Each row is a point. A path goes straight from each point to the next, and from the last back to the first. The post is the endless flat space through its rows: a point in 2 columns, a line in 3, a plane in 4, and so on, so that a path can go around it. How many times does the path go around the post? Going back the other way cancels.
In the rows, 128 means zero.

Post (1 x 2):
[[104 112]]
Path, 16 rows:
[[ 58  63]
 [118  89]
 [160 107]
 [121 133]
 [107 138]
 [ 76 136]
 [ 44  89]
 [ 97  76]
 [ 99  78]
 [ 50  63]
 [128  52]
 [127 106]
 [134 126]
 [100 160]
 [ 68 164]
 [ 79 108]]
Times around: 2

Post, 3 rows:
[[127  65 116  35]
 [136 108 124 191]
 [137  99 161 155]]
Path (16 x 4):
[[145 160 190  77]
 [160 103 141 125]
 [150  68  84  92]
 [132  36 126 170]
 [110  67  96 128]
 [ 76  66 148  90]
 [113  20 176 112]
 [154  38 138 117]
 [182  72  70 123]
 [150 103 154  97]
 [126 111 125 121]
 [ 92 111 159 164]
 [111  64 137  77]
 [147  45 125 121]
 [171  57 135 114]
 [182 140  61 116]]
Times around: 1

Post (7 x 8):
[[144 143 169 111 202  25 193 100]
 [129 162 197  98 144 125  74 151]
 [127 171 150 153 158 125 130 169]
 [108 188  96 141 141 141  55 130]
 [103 124  90  16 203 215 166 146]
 [168 123 147  14  96 142 191  30]
 [169 137 223 126 136 136  94  60]]
Path, 7 rows:
[[137 208 203  75 113 156 136 165]
 [208 167 139  81 146  78 172 104]
 [162 139 115 111 133 145 115 135]
 [ 88 117 120 123 126 106 161 143]
 [161  98  93 167 134 170 165 112]
 [159 164 147  87 148 143  89 154]
 [159 183 140 107 198 139 160 113]]
Times around: 0

Post, 10 rows:
[[110 119 127 138 126 165 172 144  84 162 133]
 [132 122 135 140 137  91 166 146  76 137 145]
 [116 113 128 133  77 154 140 155  78 131  97]
 [116 130 168 111 124 151 113 140  84 142 128]
 [120 127 126 116 101 155 175 106 150 126  58]
 [126 128 128 151 122 146 163 114 124 114 151]
 [119 134 100 105 135 129 114 148 146 122 103]
 [137 147 111 249 157  39 124 124 152 161  82]
 [119 115 129 129 150 156 138 134  84 107 107]
 [128 122 153 129 136 155 170 162 132 110 125]]
Path:
[[103 140 142 109 162  95 175 157  96 120 138]
 [ 93 106 127 116 117 114 153 159 110 112 117]
 [ 74 143  96 142 158 170 168 130 110 154 128]
 [131 138 118 150 134 137 155 132 103 112 111]
 [115 145 134 163 128 159 175 130 101 112 132]
 [ 99 137 127 143 134 126 151 146 121 133 101]
 [113 131 117 154 129 149 149 169 106 130 104]
 [140 154 127 145 123 139 173 124 128 131 128]
 [152 136 130 127 130 135 162 130 126 145 140]
 [142 108 110 143 132 131 150 177 108 144 122]
 [145 136 142 131 128 158 148 150  94 140 124]
 [127 152 132 128 134 145 163 157  99 117 104]]
Times around: 0

Post:
[[108 128 122 129 125 165 124 115 144 144  95 103 135 101]
 [135 125 156 128 119 172 134 123 127 140 120 154 123 141]
 [109 130 143 141 125 157 121 146  97 132  88 107 157 124]
 [145 128 163 152 132 134 166 148 131 136 135 113  61 124]
 [149 135 169 150 119 115 228 133 152 118 131 118  90 133]
 [128 138 111 149 112 130 136 112 122 137 126 142 110 132]
 [123 143 130 198 125 160  90 118 171 126 145 100 149 113]
 [142 140 114  96  88 179 151 109 127   7 134 111  96 155]
 [127 140 139 123 126 132 112 148 141 149 127 103 142 134]
 [126 133 148 138 136 151 138 135 124 133 145 132 127  74]
 [132 152 138 137  18 184 105 127 116  95 154  67 143  92]
 [126 142 123 138 101 180 132 121 113 133 148  79 149 136]
 [119 134 153 115 115 125 116  57 104 127 120 115 113 114]]
Path:
[[ 97 111 140 144 117 157 167 118 114  98 129 105 120 111]
 [104 154 162 139 104 145 134 157 138 143 159  95 119 102]
 [128 160 121 146  84 127 120 131 156 116 138 117 127 113]
 [154 161 156 110  98 143 158 113 108 122 135 110 106 130]
 [142 174 121 127  93 136 110 142 102 132 139 125  93 126]
 [116 142 157 140 139 136 162 134 138 135 130 116 105 111]
 [110 126 124 144  87 180 129 111 105 114 117 105 127 118]
 [135 129  93 132 101 142 142 124 149 144 144 134  98 125]
 [152 123 103 131 105 138 138 137 144 123 103  89 116 109]
 [143 145 123 133 132 157 146 120 115 118 110  70 121 116]
 [138 150 128 117 101 154 146 133 138 137 123 120 121  92]
 [165 129 138 132 112 170 143 119 129 111 135  89 119 120]
 [137 122 143 140 119 158 132 121 152 115 146 119 128 112]]
Times around: 0

Post, 17 rows:
[[153  91 141 150 121 166 119 137 158 161 203  85 127 106  60 122 167 125]
 [144  29 150 138 116 137 140 114 164 126 214 107 159 144 140  95 181 218]
 [165 109 123 120  89 151 163  97 127 124  88 153 121 185 113 136  23 130]
 [109 112 145 199  88 164 159 174 196 204 162  54 118 108 166 176 200 163]
 [139  87  96 161 120 102  89 150 170 135 155  76 107 166 110  85 146 171]
 [141 115 209 142 156 149 123 141  70  97  70 145  90 120 154 133  57  93]
 [124 145 140 143 181 131 159 174 108 110  71 228 110  68 164 150  99  93]
 [145  48 126  78 135  58 133  75 128 167 140  92 137 111 130  70  60 221]
 [125 172 175 147 128 120 147 121 156 111 128 161 124 103 192 105  81  48]
 [164 111 130 158 189  94 144  53 148 115 101 120 113 153 117 169  39 130]
 [122  46  85 169  83 161 126  70 130 160 162  72 133  97 142 107 201 162]
 [168 160 172 112 162 147 199 158 121  64  40 122 129  90 160 135 103  59]
 [179  80 135 100 107  85  60  94 130 103  97 127 188 114 139 135  60 184]
 [157  56 112 128 135  80 124 133  87 150 168  75 213 158 124  83 102 176]
 [117 107 164 171 123  99 146  85 139 103  85 116 160 133  54 112  57 152]
 [115 123 188  99 192 163 136 139 142 149  25 203 175 108 198  85 121  74]
 [114  92 157 141  78  90 144 116 155 167 173  96 100 152 124 192 229 115]]
Path:
[[187 114 161 154  92 163 191 130 162 158 156  39 124 112 103  98 149 170]
 [130 100 195 114 145  64 132 104  98 103  74  99 127 144 168 138 116 156]
 [115  94 164  92 140 136 161 121  84  75 141 214  59 137 136 131  83 119]
 [102 107 146 172 113  69 143 170 188  79 161 112 179 138  90 105 138  83]
 [200 110 117 154  71 150 152 115 194 113 111  54 149 140 192  93  94 113]
 [188 131 109 135 141 167 152 149 160 165 113 112 150  96 108  72 124 147]
 [133 186 191 162 139 130 106 205 110 114 141 138 109 167 157 163  50 141]
 [153  58 166 123 162 148  87 127 103 129 199  72 109 143 149 159 146 158]
 [189  87 161  93 103 174 163  99  84 110  93  98 160 139 142  99  55 163]
 [172 123 191 147 106 127 221 145 126 131 105  93 133  71 135 113  63 150]
 [117  29 164 155 122 157 197  76 165 145 123 117 145 114 132 109 104 178]
 [118  79 156 137 184 136 192 173 143 151  91  73 178  88 169 178 118 165]
 [147 147 159 141 162  81 111 167 173 172 141  72 133 140 161 174  91 172]
 [148 141 131 186 143  99 171 106 164 133 111 135 119 115 155 140  89 218]
 [145  91 166 152 120 113 166 105 146 156 121 103 113  93 144 132 186 119]
 [108  53 178 134 159  85  99 144 102 197 119 148 163 249 138 166 170  94]
 [125  88 117 137 189 164 157 215 167 120 156 144 131 152 172 179 140 129]
 [113  95 132 140  96 124 118  88 170 107 111 141 138  64 139 119 124 210]
 [194 130 171 142  66 123  69  95 145 168 148 105 113 149 180  93  61 171]
 [178  62 121 141 137 138 174  51 158 159 111  68 160  90 111  97 162 127]
 [161  79 134 133 115 123 128 106 154 148 164 106 143 138 102  68  38  66]
 [ 70  86 136 125 163 125 141 134  96  91  97 163  85 144  96 141 100 145]
 [130  86 220 123 110 119 128 110 141 100 140  84 196 196 124  83 160 146]
 [182 127 125  80 178  32 137 141 131 131  96 108 129 122 130 197 143 149]
 [ 67  71 139 129  76 151 106 101 114 141 112 142 140 125 112 116 105 161]
 [149  70 147 106 170 101 100 136 119 161 113 168 127 170 105 148  52 134]
 [167  96 186 117  79 103  97 125 170 137 107 112 174 108 172 149  98 124]]
Times around: 1

Post:
[[155 127 186 191 161 138 145 127 123 145 157 140 119 207  89  98 111 117]
 [127 128 126 145  33 113  43 196 160 107  94 124 144  61 115 120 127 166]
 [162 105  99 123 127 165 209 207 116 174 128 161  33 148 158 105 104  91]
 [163 170 107 140 164 152 149 187 125  90 136 197 149 172  55 100 142 123]
 [161 145  99 154 165  94 105 157  65 122 188 135 138 135 121 122 124 136]
 [147 118 106 177 146 152 201 160 175 134 107 108  58 213 161 155 140 145]
 [159  84 156 110 156  79 229 134 164 171 137 154  48 178 141 128 189 121]
 [127 132 146 172 178 124 148  64 108  72 163 115 116 154  75  87 146  47]
 [105 148 134 137  98  83  64 125 149 107  76  91 133  70  98 129  53 209]
 [134 109 169 117 154 148  52 127 151 142  92  67 135  76 128 122 140 156]
 [120 112 107 134 136 126 156 150 181 154 115 131 131 166 174  71 113 129]
 [128 133 153 128 111 132 121 160 146 149 107 146 174  52 152 180 119 139]
 [178 116  96 161 140 127 117  81 164 150 127 121 127 148  67 129 115  90]
 [138 110 130 111 135 108 176 154  88 120 118 115 151 199  66 130 155  65]
 [153 157 118 132  58 159  77  99  98 104 100 133 182  94 118 111 120 207]
 [ 95 114 117  99  82 162  77 153 151 126 168 122 128 103 129 159  80 198]
 [145  83 116 173 137 111 249 170 196 178 141  86  76 119 120  93 141 154]]
Path:
[[177 194  72 141 130 158 109 179 127 108  95 141 116 159 107 127 128 136]
 [142 144 155 144 167 160 116 198 112 171  90 135 141 158 158 112 117 130]
 [113 104  85 119 147 150 104 150 113 136 124  97 158 163 112 141 102 173]
 [130  83 102 132 116  81 168 143 103 121 154  81 120  84 105 125 132 126]
 [144 100 154 167  99 126 123 166 154  98 138  91 132  73 140 118 111 118]
 [151  76 146 134 176 127 123  97 178 154  93 120  94 100 104 125 126 129]
 [160 130 116 181 122 114 104 113 101 171 121 159  75  83 140 107 138 145]
 [144 147 147 165  84  62  86 120 164 189 120  90 131 140 103 116 147 177]
 [151 132 133 173 107 100 159 180 174 154 186 103 191  69  93 126 152 168]
 [154 102 151 168 134 136 160 159 104 143 143  83 119 139 113 131  86 105]
 [141 123 149 131 142 111 118 117 107  85 147 121  91 111 129 121 115 145]
 [144 136 140 116 143 123 163 121  94  97 134  89 115 148 121 116 126 177]]
Times around: 0

Post, 17 rows:
[[118 111 127 147 213 163 188 189  77 169 101 116 107 148 122 136 130 181]
 [216 147 102 147 147 135 136  25 174  95 132 161 117 144  98 140 139  86]
 [ 94 105 147 121 130 112 204 198 108  95  99 117 127 132 120 151 151 168]
 [141  92 176 108 167 122 194 176 120 174 110  76  76 187 110 141 137 159]
 [ 78 198  78  87  93 121  44 169 138  95  97 138 102 134  46 133 221  89]
 [ 64 224 105  99  93 140  68 107 133 148 169 167  81 138  71  70 192  79]
 [131 143  99 124 152 123 162 125 111 121 128 112  87 173 141 134 137 213]
 [193 152 156 157 166 144 126 106 199 134 181 111  94 119 111 140 142 143]
 [168 158 136 118 177 182 132 103 185  92 123 178 108 175 158 168 137  94]
 [151 100 104 127 155 146  64 100 159  62 136 150  82 135 125 125 115  84]
 [132  99 145 181 140 104 131 183 104 177  72 158  55 139 125 127 158 157]
 [191 126 136 173 191  82 127 152 151 113 152 156 119 188 101 139  89 122]
 [161 114 176 108 136 155 137 177  71 174 117 133 132 173 142 105 140 189]
 [141 160 173 172 153 136 157 150  68 119 111  98  80 168 116 144 154 165]
 [170 129 154 137 139 145 110  49 152 126 136 172  87 129 108 214  72 110]
 [ 76 165  77  92  86 119  62 177  76 138 166 145  88 120 103 147 242  75]
 [ 58 249  50 142  20 172  46 148 127 141 136 113 101 128 122 114 185  48]]
Path:
[[134 109 112 136 161 177  47 120 102  74 134 204 110 124 123 165 130 118]
 [176 182 150 153  99 154 164 131  64 143 164 120 118 198 159 132 160 129]
 [197 106  29 130 115  83 137 209 161  44 166  69 135 100 119 104 148  92]
 [200 151 177  61 235 165 110 116  75 125 143 231 127 165 158 177 122 181]
 [100 137 189  90 140 143 133  88  77 150  88 144 108 234 152 103 129 160]
 [118 137  58 114 106 105 108 160 150  25  75 137 134 200 128 148 169  89]
 [152 143 137 188 132 170 112 181 143 176  78 149 136 195 153 173  98 161]
 [190  99  95 149 128 187  69 197 185  97 120 136 108 150 115  86 152  69]
 [189 135 156  86  96 157  84  87 155  84 146 189  62 109  93 131 157 103]
 [147 115 148 103 142 142 132 152 156 160 114  59  82 118 114 118  94 116]
 [173 119 151 161 120  94  93 141 167 201 158 125  61 113 123 167 185 107]
 [134 101  81 112 184 132  66  78 138 125 192 185 101 148 128 133  88 134]
 [180 124 149 139 110 138  38 134 150 181 149 126  51 160  99 123 138 141]
 [169 111 180 100 106  88 171 193 155  61 119  72 126 211  45 165 139 163]
 [100 219 146 113 106 132 170 145 141 118 160 160  90 123  60  63 150 138]
 [149 173 120 118  93 158 152 101 146 147  95 107  96 132 157 135 157 151]
 [164 132  95  85 163 132 143 132 116 138 142 118 168 172 110  86 181 151]
 [ 77 102 193 113 146 146  68 193 125 147 172 156  68 158 158 158 127 157]
 [ 51 132 155 109 142 153 150 234 153 160 202 146  90 140  76 185 189  77]
 [148 160  57 162  60 154 164 193 129 113 126 124 125  97 130 139 157 136]
 [175 156 181 120  91 149  77 145  94 144 124 113  74 111 136 132 152 133]
 [129 125 209  88 198 123  97 190 131 106 118 122 112 154  65 141 135 140]
 [ 49 199  48 131 207 126 114 167 126  45 134 136  89 204 120 156 164 111]]
Times around: 4

Post:
[[147  92 154 130 157 159 130 105 145 100 112 118 135  81 107  90 105 142]
 [130 109 158 133 145 110 176 126 119 110 145  95 145 135 146  16 128  83]
 [123 118 148  66 113 141  77 111  81  78  85 219 140 181  65 138 139 109]
 [ 72 153 135 147  35  94 100 154 111 175 151  69 189 129 115 230 122 166]
 [116  69 100 135  87 164  83 126 116 186 100 134 125 150  79 249 190 147]
 [133 114  83 126 145 150 101 163 110 130 117  88 160 172 173 108  93 142]
 [110 168  96 144  93  65 111  77 107 156 160  62 183 126 171 216 143 168]
 [167 122 177 113 151 124 114 156 141  80 141 149  94 106 137  55 130  71]
 [176 106 162 178 124 154 148 142  96  86 157 114 110 135 161  69  89 113]
 [132 127 133 124 130 148 145 120  98 117 171 151 136  55 157  40 118 121]
 [127  95 102 169 138 120 116 150  75 102  73 102 140 127 191 147 108 106]
 [129  97 103 143  56 108 103 131 133 108  96 179  99 156  56 158 183 177]
 [108 126 144 183 165 126  97 140  95 117 126 148 125 149 161  87 134 152]
 [172  81 167 113 134 115 119 158  67 117 133 106 111  99 121  82 150 143]
 [ 88 114  60 150 154  90  60 124  60 113 146 124 162 189 107 125  89  87]
 [169 152 148 109 112 131 144 131  83 152 102 172  88 124  88  56 122 120]
 [153 141 152  69 156  99 193 147 104 105 146 185 126 132  64  93 132 143]]
Path, 24 rows:
[[156  83 163  86 155 126  87 113 118 117 148 129 135 172 101 146 132 120]
 [181 114 134 142 127 104 136 161 151  88 125 138  87 123 168  96  99 109]
 [189  77 112 131 163 134 156 138  75 155  94 158 117 162 113  72 144 116]
 [147 101 186 217  60 161 144 130 137 131 167  94 112 110 125  93 151  93]
 [104  77 188 161  82 173  72 193 197 101 139 165 147 168  95 136 197 121]
 [131 142 128 155 142 104  97 104 111 112 113 156 144 134 177  97  93 145]
 [139 169 105 106  72 122 124 143 147 134 161 132 124 171 136  87 102 137]
 [106 148 132 124  95 112 119 180 110 138 113 111 119 176 128 157 133 161]
 [113 119  93 126 124 111  94 113 129 121  89  98 144 164 111 112 156 145]
 [143 111 115  60 160  94 141 121  93  96 136 141 124 103 140 146 148 110]
 [145  98 227 115  56 145 129 199 117 167 152 142  88 121  79 147 153 141]
 [147 104 175 119  87 101 113 166  72 142 128 125 138 168  98  81 137  74]
 [136  95 126 174 157 141 109 148 118 204 148  52 174 139 106 188 143 154]
 [167 100 123 204  62 109 135 152  84 101  99  73 113 154 103 149 106 153]
 [ 85 160 232 145  96 165 122 132 157 101 137 143 122 118 121 121 111  93]
 [135 107 160 118  43 133  84 130  99 100 124 142  98 139  97 189 145 117]
 [154  57 106 157 158 176 150 159  76 101 111  97 126 175 147 171 133 160]
 [141 164 120 109 101 119 162 188  61 130 102 169 140 183 104 139 175 160]
 [120 137 113 106 172  63 125 137 124  91 114 152 182 141 154  95 146 114]
 [154  55  60 155 165 154  83 123  81 112 123 130 141 153 119 135 142 141]
 [125 177 124 143 141 125  92 120  88 131 106 142 131 123 144 114 159 151]
 [141 148 136 101 142 154  89 134 171  60  72 131 109 119  93 160  75 132]
 [148  81 138 141 106 118 168 140 123 125 122 108  87 101 180  97 117 160]
 [174 117 198 137 117 110 123 106 140  76 143 139 115 110 126 101  72  87]]
Times around: 1

Post:
[[115 101 186 134 149  97 158 157 168 144 127 199 123 145 139 146  55  85]
 [151  85 152 143 145 122 103 143 192 144 121 147 119  53 129 150  92 103]
 [210 129  90 170 125 103 127  61 179 157 106  94 161  94  71  68 198  65]
 [143 150 121 153 159 129 127  95 146 181 105 148 121 148 120 134 149 117]
 [141  95 147 111 124  86 131 135 144 160 124 138 123 122  86 129  68 125]
 [147 120  90 140 100 153 127  97 113 132 117 131 108 138 103 125 125 120]
 [137 135 107  89  85 176 138 101 104 141 142 106 145 111  80 143  74 100]
 [ 90 151 121 149 160 148 145 125  99 136 131 102  92 122 128 117 203 129]
 [146 134 145 120 147 123 108 108  93 124 144 151 131 151 125 125 113 125]
 [158 141 122 134 164 172 118 130 149 152 138 145 109 165 109 117 146 123]
 [142 167 116  84  69 160 160 145 139 102 176 178 127 171 155 134 101 131]
 [186  85 134 117 185  79 126  89 126 108 145 141 115 130  75 153 149 128]
 [121 138 115 151 115 142 113  91 147 114 156 152 147 142 101 136 126 100]
 [127 138 114 121 124 145 131 120 116  94 104 167 156 149  93 145 136 130]
 [120 154  98 155 127 159 154 146 100 142 148  85 123 123 152 124 143 122]
 [142 111  90 136 128 116  98 118 135 171 118 160 167 136 114 125 146  77]
 [135  93 116 126 144 160 132 112 142 142 133 152 139 133 147 124 113 157]]
Path (28 x 18):
[[149  75 129 135 114  85 122  60  88 135 133 161  99 155  98 127 156  95]
 [137 123  91 151 132 105 126 102  95  76 143 144 172 185 141 152 188 120]
 [191 132 143  95 197 106  71  99 131 207 120 149 129 107 174 154 109 115]
 [ 85 143 129 120 132 138 115 169 162 141 171 177  94 126  56 141 116  44]
 [140 162 107 139 136 170 149 135 111 132 147 113 108 155  93 117 151 134]
 [150 110 106 155 114  72 143 134 113 117 134 141 189 156  96  80 156  87]
 [193  77 155  67  98  99 159 106 187 134 151 163 140 155 111 115  89 157]
 [160 132  90 109 163 180  83 127 133 151 106 116 200 139  89 121 148  15]
 [104  92 113 169 121 108  96   7 156 130 166 132 155 123 124  88  59 137]
 [175  61  75 171 168 133 143  58  91  97 154 124 147 189 113 164  89 140]
 [156 113  40 103  99 157 161  87 101 116 144 146 198 113 155 112 112 113]
 [147  99  85 100  87 169 130 151 143 152 107 171 157  97  98  66 147  91]
 [135 125 137 129 118 118 135 127 114 148 126 140 172 144  74 128 155 103]
 [198 126 135  80 113 106 132  49 152 121 132 131 147 109 109 122 177 139]
 [ 65 154 182 102 121 135 164 114 173 149 143 157 162 140 170 148  29  90]
 [160  99 120  85 146 131 122 120 152 189 115 105 186 124 124 134 133 105]
 [148 119 146 129 110 141 125 124 134 103 113 123 140  81 155 169  93 154]
 [193 149 110 104  83 124 152 123 150  82 144  87 129 130 117  94 123  94]
 [185 159 110 112 147 105  89  80 112 131 104 135 149 120  97 127 103 115]
 [165 163  97  97 105 163 152 148 133 161 148 186 138 127 119 161 106  92]
 [134  69 159 138 157  83 142  64  76 124 114 167 151 173  99 118  86 172]
 [182 187 142 119  61 153 160 170 152 154 120 114  59 157 115 112 143 115]
 [130  81 154 123  96 118 136  81 176 167 123 150 179 105 103 123  84  94]
 [167 163 119  92  96 140 129 165 106  96 108 128 121 183 101 100 157 151]
 [186 120 101  76 127 151 155 153 177 132 109 156 142 127 142 149 106 108]
 [204 141  65 138 140 131 134 138 144 115 117 174  85 167 135 141 159 152]
 [164  84 102 122 116 166 116 120 139 124 106 129 155  83  67 119 113 106]
 [149 116  96 177 103 118 166 111 190 185  95 145  72 124  59 109 142 101]]
Times around: 4
